Each point is reached from the start by the listed moves, each made 0, 1 or 2 times, or once backwards (-1), plus a little noise. Is the number of moves made odd or even? Then give how often each move was made.
(in the rows, 128 means zero)

Moves:
(1): [149 114]
(2): [137 143]
Start: [117 114]
Points:
[ 87 112] -> even (-1, -1)
[149  71] -> odd (2, -1)
[160  85] -> even (2, 0)
[157 131] -> odd (1, 2)

Moves:
(1): [133 165 135]
(2): [ 98 124 143]
(3): [136 137 152]
Start: [131 107 130]
Points:
[116 147 173] -> odd (1, 1, 1)
[128 133 111] -> even (1, 0, -1)
[156 162 182] -> odd (1, 0, 2)
[149 193 168] -> odd (2, 0, 1)
[151 100  89] -> even (0, -1, -1)

Moves:
(1): [146 125 123 141 126 123 133 129 137]
(2): [124 143 131 132 131 129 130 120 121]
(3): [129 146 150 111 118 150 112 127 116]
(4): [131 134 140 122 112 137 125 102 103]
(5): [138 105 118 135 150 112 135 123 163]
(6): [121 129 127 131 124 142 135 126 131]
Start: [123 117 121 126 125 113 117 126 123]
Points:
[149 109 153  93 106 125  95  80 102] -> even (0, -1, 1, 2, 1, -1)
[118 127 143 105 146 110  98 111 128] -> odd (-1, 1, 1, 0, 1, -1)
[124 196 193  88  81 174  84  55  36] -> even (0, 2, 2, 2, 0, 0)
[128 200 175 110  65 168  96  63  22] -> odd (1, 2, 1, 2, -1, 0)
[142  96 115 145 123 132 139  94 148] -> odd (1, 0, 0, 1, 1, 2)

Moves:
(1): [126 119 145 140 105 114 125 135 134]
(2): [120 120 139 122 128 124 131 123 134]
(3): [159 101 130 107 153 124 148 133 108]
(4): [121 139 127 169 114 120 110 123 148]
(5): [129 105 117 120 133 127 126 150 118]
(6): [138 136 145 147 117 146 111 136 147]
(7): [133 107 117  98 134 121 119 115 111]
(8): [123 128 139 131 132 131 120 129 112]
Start: [123 120 128 136 142 125 122 135 127]
Points:
[100 126 162 154 136 115  84  95 117] -> even (0, 1, 0, 1, -1, 0, 1, 2)
[175 102 180 249  98  93 120 171 192] -> odd (2, 0, 2, 2, 0, 1, -1, -1)
[ 95 200 166 212  95 156  96 128 194] -> even (0, 0, -1, 0, -1, 1, -1, 0)
